Each row is a point. Each copy is the shape, with its points in the same order, stretched, turned, moved and blurred by noise. Some copies are also mirrored. Which?

Shape (6 x 3):
[[-40  62  16]
 [ 13 -29  -6]
 [  4 -18  -1]
 [ -8  -6  -9]
 [ 28  10  -5]
 [ 12 -41  19]]
Copy 1, 6 rows:
[[-47  30 -32]
 [ 14 -24  30]
 [  7 -21  29]
 [ -6 -29  16]
 [ 47   5  14]
 [  1  -3  59]]
Copy 1 is: only turned
Copy 2, 6 rows:
[[-95  16 -17]
 [ 24 -29  12]
 [  3 -25  10]
 [ -6 -28  -7]
 [  6  17   5]
 [ 15 -29  41]]
Copy 2 is: only turned
Copy 3 (6 x 3):
[[ 54 -26 -19]
 [-22   4  25]
 [-13  -1  23]
 [  0 -16  20]
 [-12   5 -12]
 [-11  22  44]]
Copy 3 is: mirrored

Shape:
[[-31  14 -11  37]
 [-41 -10  40   2]
 [ 18  27  28  14]
 [ 38 -24   9   0]
 [ 26 -22   1 -15]
 [-32 -51 -37 -36]
 [-14 -18 -13  11]
 [ 37  25  15 -31]]
Copy 1, 8 rows:
[[ 10 -17 -16  45]
 [-19 -55 -10  16]
 [ 33 -23  17  15]
 [  5  20  45   2]
 [  0  21  27 -10]
 [-40  37 -20 -21]
 [ -5   4   6  22]
 [ 40   3  26 -19]]
Copy 1 is: mirrored
Copy 2:
[[-21  13 -25 -45]
 [-48  33  -2  35]
 [ 16  59   8  -3]
 [ -6  28  53 -13]
 [ -6   5  41  -5]
 [-50 -72  16  -4]
 [-33  -7   9 -27]
 [ 52  29  22  19]]
Copy 2 is: mirrored
Copy 3, 8 rows:
[[ 20 -19  11  28]
 [-22 -19  52  15]
 [-33 -16 -16  14]
 [-23 -36  -8 -38]
 [-18 -19  10 -45]
 [ 25   0  58 -59]
 [ 11 -31  23 -12]
 [-37  13 -19 -22]]
Copy 3 is: mirrored
Copy 4 (8 x 4):
[[ 29 -52 -28  12]
 [-14 -39  22  33]
 [ 18  21  -8  51]
 [-16  38 -19   6]
 [ -6  31   0  -8]
 [  6 -18  12 -73]
 [  4 -20 -12 -21]
 [ 34  61  19  26]]
Copy 4 is: mirrored
